Each row is a point. To make a cloud, some directions were put in groups of two or more. Within a group, all points are equally far from the middle, so they leave a hole (a ring in 2 directions, a hollow ball in 3). The other directions are filled evenly. Then the cloud was stretched, turned, moved and blurred a little. How many holes are there, and how many directions does each take, smallest first?

Cloud:
[[ -4 -19  29]
 [-32 -21 -21]
 [ 38 -34  50]
 [ 66  -4  41]
 [-60 -57 -33]
 [ 27 -44  15]
 [-14  -8  25]
 [-25 -29 -32]
 [ -2 -42  49]
 [-66 -15 -37]
 [-47  -7 -45]
 [ 21 -24   7]
 [-56 -66 -34]
 [  3 -24   6]
 [-40  15  30]
 [-38 -32 -19]
 [ -4  -4  53]
 [-47 -31  -2]
 [ 18 -21 -58]]
Holes: 0

Cloud (21 x 3):
[[ 29  55  10]
 [  2  20 -36]
 [ 43  44 -13]
 [-41 -25  50]
 [ 49  14 -10]
 [-62  26  50]
 [ 45  26  21]
 [ 50  11  10]
 [-18  55 -22]
 [ 41  30 -25]
 [-32 -34  20]
 [-13  12  59]
 [ 18 -12 -14]
 [-75  32  11]
 [-71 -14  15]
 [  2  -7  53]
 [  5  58 -22]
 [-48   1 -17]
 [-63 -16   7]
 [ 41   5 -15]
 [ 30  56   0]]
Holes: 1 (3)

Cloud (32 x 4):
[[-28  -3 -33  -3]
 [-26   6 -68  13]
 [-16 -40 -42 -68]
 [-21  -6   0  34]
 [ 11  18 -57 -46]
 [ -1  39 -42  44]
 [ -8 -60 -26 -58]
 [ 29  34  -1 -50]
 [ 38  11  13 -23]
 [-39  14 -22 -42]
 [  8 -64  11 -44]
 [-30  22  -9 -19]
 [ 24 -64  -4  37]
 [ 22  69 -86  -2]
 [ -8  26 -38 -11]
 [-30 -20 -13 -24]
 [ -6  -6  44  21]
 [-34 -46 -31   6]
 [ 33  55   1  71]
 [-15 -74  36   0]
 [-11   1 -51  -1]
 [-19  24  17  -1]
 [-24  42 -65  37]
 [ 60  32  10  31]
 [ 10 -50   0 -10]
 [  7  68 -75 -11]
 [ 10 -45  15  29]
 [ 36 -26   9  26]
 [ 36  27   0  61]
 [-27   1 -45  45]
 [ -1  -2 -32   3]
 [-48 -37 -39   0]]
Holes: 0
